Each row of a before or after table is a point. The points were changed in one or more steps. Then noise was added and the rows were shuffled. The steps act on how far a point lies along the listed directions, d1 being the first. Name the steps. A step turns or swaps two directions, mirrors them in a line or flattens them onto one, adds a multiple of one to another, or multiplies one. Angles are multiples of 10 degrees, from the lower direction toward the higher: turns from -170 to 170, lines from 10 to 170 but not 90. Use the fewest steps. Two steps may share a direction if one is a turn and the other turns, adds or multiplies; they go together, in the order done. Otherwise the lowest direction goes first.

Directions:
(1): 7, -75, 4
(2): 65, 8, 38
(3): 39, 0, -65
Before (9 x 3)
13, -6, -13
-8, 56, 34
-49, 8, -22
73, -39, -13
0, 46, 40
21, -34, -52
-83, 82, -21
59, -11, -53
-12, 32, 36
After (9 x 3)
24, -13, 54
5, -5, -20
34, -23, -69
-4, 54, 4
44, 94, 55
32, -1, 57
10, -3, 49
-1, -62, -55
-2, 2, -67
Steps: turn d1 and d2 by -80 degrees

Directions:
(1): 68, 49, -14, 22
(2): 18, -16, 79, 28
(3): -22, 61, 35, -47
(4): -48, 35, -5, 64
Before (12 x 4)
-12, -27, 80, -38
27, 2, -10, -35
-30, 27, 56, -70
-50, 18, -11, 8
-21, 40, 71, -37
-44, 4, -75, -27
-51, -23, 26, -55
31, 38, 67, -85
-25, -26, 18, 33
-39, 11, 72, -80
-51, -24, -63, 35
-27, -22, -70, 13
After (12 x 4)
13, 39, -53, -65
-11, 26, 19, -116
-6, 9, -43, 28
4, 68, 13, -67
-31, 64, -2, -59
25, 82, -16, -82
52, 19, 53, 41
41, -8, 24, 63
35, 9, 9, 85
0, 42, 9, 32
53, 59, -16, -30
17, -22, 25, -32
Steps: turn d1 and d2 by 160 degrees

Directions:
(1): -93, 40, 54, 11, -33, 17, -25, -9
(2): -25, -67, -11, -64, -53, -1, -14, 55
(3): -46, -59, -13, 12, 78, 56, -7, -7
(4): -26, 10, -2, 20, -1, 6, 108, 49
(5): -33, -35, -45, 7, -37, -31, 33, -87
Before (8 x 8)
38, -25, -78, 23, 38, -39, 12, -70
80, -67, -62, 14, 55, -11, 1, -16
2, -2, -70, 34, 35, 15, 88, -48
53, 17, 14, -21, 15, 21, -10, 67
-18, -25, 1, -47, -89, -41, 52, 103
-9, 21, 9, -33, -89, -26, 37, 47
19, -74, -53, -2, 75, 30, 7, -60
-10, 15, -2, -21, -19, 14, -24, 32
After (8 x 8)
14, -51, -39, 5, 83, 38, 73, 1
7, -35, 19, -66, -42, -18, -71, 92
37, 17, -50, 33, 52, -16, 83, 27
-23, 0, -20, -21, -29, 6, -31, -7
53, 44, -18, 27, 71, 45, 29, 58
42, -25, -29, -35, -14, -7, -55, -43
69, -61, -64, 19, 46, -10, 44, 9
16, 18, 23, -46, -63, -10, -25, 52
Steps: add 0.3 times d2 to d3; turn d4 and d5 by -110 degrees

Directions:
(1): 43, 93, -38, -9, 63, 32, 4, -2, -13
(2): 26, -63, 3, -11, 34, 92, -29, 41, 18
(3): -88, -12, 0, 37, 54, 32, 12, -39, -47
Before (12 x 9)
58, 97, -23, -5, 23, 1, -3, -11, -32
-56, -43, 16, 34, 28, 33, 13, -43, -2
4, 52, -38, 6, 88, 71, 2, -33, -44
-100, 18, 15, 5, 31, -28, -3, -32, -48
-71, 36, -4, 25, -20, -64, 6, -40, -45
19, 61, -26, -4, -12, -26, 14, -15, -16
-41, 62, -24, 22, 59, -12, 19, -20, -8
58, 43, -43, -19, 63, 43, -8, 8, 24
55, 117, -35, -8, 10, -66, 16, -13, -28
-23, -7, 0, 11, 3, 14, -9, 8, 0
14, 28, 1, -14, -73, -106, 19, -28, 5
29, 121, -48, 1, 42, -41, 4, -35, -19
After (12 x 9)
3, -79, 23, -18, -86, -56, -5, 5, 23
53, -7, -30, -20, 60, 69, -18, 21, 34
12, -57, 4, -5, -30, 35, -19, 26, 7
12, -116, 8, -4, 10, 66, -52, 41, 27
38, -118, 28, -13, -16, 40, -37, 62, 18
-104, -36, 26, 1, 27, 0, -17, -11, -35
-82, -69, 19, 23, -30, -14, -22, -8, -23
-50, 14, 6, 36, 33, 0, 25, -61, -18
-22, 15, -6, 12, 7, 2, -6, 2, -2
-47, -61, 4, 23, 43, 43, -8, 20, 12
49, -64, 14, -11, -1, 73, -36, 40, 2
-1, -32, -17, 1, 78, 107, -16, -8, -24
Steps: mirror d1 and d2 in the line at 40 degrees

Directions:
(1): 45, 14, 72, -61, -7, -57, -18, 14, 28, 30, 66
(2): 5, 45, 59, -41, 14, 74, -45, 21, -41, 20, -59
(3): -3, -45, 26, 0, 102, 42, 19, 24, -10, -44, 56
(4): 26, -37, 8, 14, -15, 62, -27, -4, 117, 8, -13
Before (11 x 11)
16, 19, 26, -26, 5, 66, -48, 11, 5, 4, -36
0, 36, 17, -46, -34, -34, -14, 4, -54, 23, -5
36, 25, 14, -32, -12, -2, -16, -6, 23, 17, -1
19, 10, 41, -36, -11, 45, -10, -17, 37, 22, -31
-47, -2, -46, 21, -33, -2, 34, -8, 42, -3, -28
-5, 27, 4, 6, 3, 83, -35, 2, 5, 3, -95
15, -92, -59, 46, -13, -75, 50, -48, 92, -21, 93
-11, 12, 2, -3, -32, -78, 2, -4, -26, -28, 56
-14, 42, 4, -17, 19, 20, -31, 26, -62, -18, -17
34, 24, 35, -29, -26, -10, -43, 10, 19, 32, -15
-5, 15, -15, 4, -37, -24, 24, 17, -32, 22, -11
After (11 x 11)
-39, 33, -8, 12, -15, 18, -17, 2, -76, -36, -35
10, 25, 12, -29, 6, -56, -14, 21, -22, -12, 54
-44, -5, -47, 20, -35, -12, 35, -8, 46, -2, -20
-6, 16, -15, 5, -35, -23, 23, 15, -33, 21, -11
30, 28, 34, -27, -27, 2, -45, 11, 12, 31, -27
-1, 36, 16, -45, -32, -29, -15, 5, -56, 23, -10
41, 0, 35, -38, -9, -17, -31, 6, 50, 10, 44
29, 30, 11, -28, -10, 18, -19, -4, 13, 14, -22
41, -9, 19, -17, -20, -70, -4, -7, 85, 14, 50
28, 2, 46, -41, -16, 12, -4, -19, 55, 24, -2
-44, -47, -79, 76, 18, 119, 9, -38, -10, -35, -94
Steps: swap d1 and d2

Directions:
(1): 114, -37, 0, 19, -44, 27, -18, -24, 15, 46, -23, 59, -15, 42
(2): 37, 85, 29, -17, 73, -52, -48, -37, -53, 33, -4, -6, -13, 34
(3): -48, -19, 22, 22, -15, -58, 13, 28, 19, 120, -12, 0, 57, 21
(4): -38, -16, 54, 87, 36, 39, 31, -6, 1, -9, -1, -16, -59, 82
(5): 19, -76, 94, -46, -6, 1, -11, 14, -55, 21, 27, -41, -38, -45
Before (12 x 14)
50, 38, -67, -19, -19, -1, -25, -16, 42, -16, -24, 36, 11, 5
20, -45, -41, -23, -42, 24, 18, 26, 34, -8, 5, 15, 16, -64
34, 4, -70, -22, -61, -4, 18, 10, 49, 28, -31, 27, 36, 7
-112, -17, 17, 32, 12, -17, 32, 59, 33, 9, -2, -53, 8, -2
20, 25, -38, 17, -28, 8, -17, -4, 29, 3, -23, 28, -3, 16
51, -28, 31, 13, 14, -6, -7, -36, -2, 23, -11, 11, -22, 41
-29, -17, -7, 65, -17, 16, 38, -17, 36, 29, -22, 25, 6, 52
-106, 3, 84, 66, 64, 17, 58, 51, -27, -36, 39, -68, -33, 37
-17, 29, 9, 39, 31, -37, -34, 5, 12, 33, -30, -31, 19, 17
84, -43, 9, -28, -42, 0, -32, -14, -2, 2, 5, 29, -16, -48
-110, -29, 67, 41, 21, -3, 31, 16, -22, 29, -1, -22, -14, 10
-11, 25, 33, 7, 17, 31, 22, -12, -9, -39, -6, -3, -23, 18
After (12 x 14)
-23, 32, 17, 53, 38, -28, -35, 12, 11, 38, -29, -35, -2, 36
92, -44, 6, -38, -53, -4, -30, -14, -4, 4, 5, 34, -11, -58
52, 35, -74, -27, -27, -4, -23, -18, 41, -15, -23, 34, 20, -6
21, -49, -47, -30, -36, 22, 17, 29, 32, -8, 4, 19, 15, -70
-106, 5, 83, 72, 70, 19, 57, 50, -25, -39, 38, -65, -40, 46
53, -31, 32, 17, 9, 1, -7, -35, -1, 24, -12, 8, -25, 43
20, 28, -38, 23, -30, 8, -20, -2, 27, 6, -22, 27, -8, 14
-122, -29, 77, 58, 27, 0, 35, 19, -27, 27, 0, -22, -27, 31
-122, -19, 30, 55, 20, -11, 35, 54, 38, 6, -6, -53, -15, 20
31, 4, -67, -12, -54, -3, 17, 8, 48, 28, -27, 27, 30, 15
-7, 24, 20, 0, 10, 28, 17, -12, -6, -37, -4, 0, -8, 7
-41, -18, 0, 75, -12, 22, 34, -16, 32, 27, -24, 29, -6, 65
Steps: add 0.5 times d3 to d4

Directions:
(1): -15, -55, 20, -49, -25, -83, 5, 33, -44, 47, 14, 14, -7, 67, -73, 57, 1, -45
(2): 13, 10, -5, -2, 1, 1, -34, -30, -59, 14, 73, 100, 37, 29, 93, 18, -40, -6
(3): -10, 86, -17, -1, 30, -100, 17, -1, -18, -3, 71, -43, 4, -23, -2, 20, 32, 79
(4): 9, -36, 18, 46, 2, 54, -15, -5, 13, 25, 55, -98, 73, 21, 19, 86, 16, -9
(5): 17, 79, 6, -11, -63, 35, -21, 34, -38, 2, -4, 13, -30, -32, 14, 40, 105, -67
(6): -87, -18, 76, 82, 7, 4, 20, -25, -28, 64, -5, 31, -49, -61, -1, 23, 3, 19
Before (10 x 18)
35, 24, -12, -66, -52, -2, -26, 12, -22, -13, -4, 53, -10, 15, 17, 5, 24, -35
-24, -41, 39, -2, -19, 28, 10, 9, -20, 28, -30, -9, -32, -4, -12, 25, 15, -36
41, 1, -27, -82, -69, 7, -23, 72, -35, -14, -7, 37, 28, 67, -2, 8, 12, -109
-5, 1, 9, -17, 28, -2, 6, -9, 36, -2, -61, -6, -44, -24, -33, -76, -13, 31
4, -1, -9, 21, 40, 16, 21, -12, 66, 0, -14, -21, 17, -17, -6, -33, 6, 44
-13, -42, -2, 37, 23, 1, 28, -39, 32, -6, -12, -12, -5, -13, 1, -36, -61, 27
-27, -7, 20, 22, 26, -28, 19, -17, 29, -9, -40, 23, -18, -10, -25, -59, -6, 29
-16, -23, -16, -1, 16, -42, 22, 8, 48, -17, -38, -45, -11, 8, -39, -49, -34, 41
-6, -25, -15, -15, 28, -51, 24, -13, 27, 6, 11, 19, 13, 11, -15, -38, -48, 40
-32, -9, 19, 11, -41, -7, 8, 25, -44, 33, 7, -31, -34, -31, -16, 56, 98, -49
After (10 x 18)
75, 119, -76, -43, -21, 25, -26, 48, 9, -74, 55, -53, 76, 5, 75, -12, 43, -10
-44, -16, 44, -7, 22, -48, 18, -5, 2, 44, -45, 4, -63, -19, -66, -35, -5, 30
13, -27, -8, -53, -27, -38, 7, 24, -5, 21, 2, 33, 3, 37, -37, 7, 7, -44
-41, -60, 37, 26, 26, -25, 33, -5, 32, 55, -15, 6, -6, 6, -52, 6, -4, 17
-63, -44, 45, 21, -25, -43, 24, 23, -3, 48, -44, -12, -52, -4, -68, 11, 9, -13
-45, 39, 37, 31, 6, -6, 22, -10, -26, 19, -1, -18, -52, -63, 11, 9, 39, 32
77, 62, -59, -64, -18, 21, -30, -5, 24, -65, 20, -2, 37, 9, 59, -27, 9, 18
-29, -40, 16, 4, -7, -74, 32, -8, -21, 33, 6, 5, -30, 14, -50, 15, -26, -7
-57, 7, 29, 83, -4, 65, 18, -22, -3, 8, -27, -14, -53, -108, 44, -16, 62, 9
-43, -16, 37, 8, 8, -56, 22, -2, 1, 18, -40, 39, -36, 3, -52, -31, 12, 1
Steps: turn d1 and d5 by 90 degrees; turn d4 and d6 by 30 degrees; add -1.5 times d2 to d6; multiply d3 by -1

Directions:
(1): 42, -72, -70, -10, -51, -33, -58, -25, 60, -6, -3, -50, -18, -50, -64, -25, 19, -28, -60, 2
(2): 6, -4, -8, 34, -24, 9, -16, 116, -49, 6, 73, -72, 36, -20, 25, -29, -37, -63, 12, 31
(3): 16, -60, -27, 43, 8, 38, 51, 17, 54, -17, 76, -34, -2, 98, -31, 5, 12, 66, 25, -38
(4): -32, 40, 12, -77, -54, -42, 49, 3, 68, 45, 52, 30, 54, 18, -19, -1, -40, -54, -15, -62
Before (8 x 20)
53, -91, -67, 76, 2, 60, -17, 74, -2, -28, 32, -71, -20, -17, -12, -11, 20, 20, -31, 47
-26, 63, 58, -11, 19, 32, 55, 6, -10, 14, 5, 53, 45, 59, 20, 25, -14, 28, 57, -19
-21, 9, 39, 38, 78, 30, 46, -3, -42, 2, 22, 40, -14, 91, 30, 15, 13, 55, 54, 23
-4, 21, -3, -56, -17, -44, -3, -53, 44, 23, -34, 31, 9, -23, -29, -6, 1, -15, -20, -10
10, 19, 10, -41, -43, -4, -13, 55, -9, 37, 65, -11, 8, -42, 13, 30, -55, -94, -14, -3
-9, 5, 11, 42, 16, 37, -28, 59, -45, -22, 3, -31, 8, -16, 8, -18, -25, -19, 10, 36
-1, -23, 34, 42, 55, 36, 70, -24, -6, -1, 47, 55, -17, 121, 2, 16, 1, 101, 75, -29
0, -19, -19, -71, -31, -36, 22, -65, 100, -7, -11, 23, -7, 50, -73, 21, -11, 27, -19, -38
After (8 x 20)
-32, 65, 57, -47, 47, -1, 25, -60, -23, -14, -78, 78, -25, 37, 24, 43, -20, 44, 34, 13
38, -45, -32, 71, 25, 62, -40, 65, -73, -21, -29, -44, -24, -69, 31, -5, 12, -3, -20, 92
1, 23, 24, -5, -8, 35, 31, 73, -20, 30, 93, -2, 13, 24, 30, 41, -55, -40, 24, -9
7, -33, -24, 30, -16, 20, -33, 54, 12, -17, 32, -53, 20, -15, -28, -29, -26, -30, -12, 9
18, -2, 1, -66, -32, -77, -79, -73, -11, 25, -65, 59, -12, -108, -34, -23, -11, -60, -48, 17
-1, 33, 6, -71, -58, -39, -10, -27, 51, 36, -16, 31, 50, -34, -36, 0, -17, -51, -23, -23
-16, 33, 29, -10, 32, 3, 51, -28, 20, 11, 2, 37, 6, 60, 3, 14, 1, 48, 33, -18
9, -21, -35, -52, -29, -69, -56, -53, 27, 31, -15, 16, -8, -54, -43, -25, 16, -67, -56, 28
Steps: turn d1 and d4 by 130 degrees; turn d3 and d4 by -160 degrees
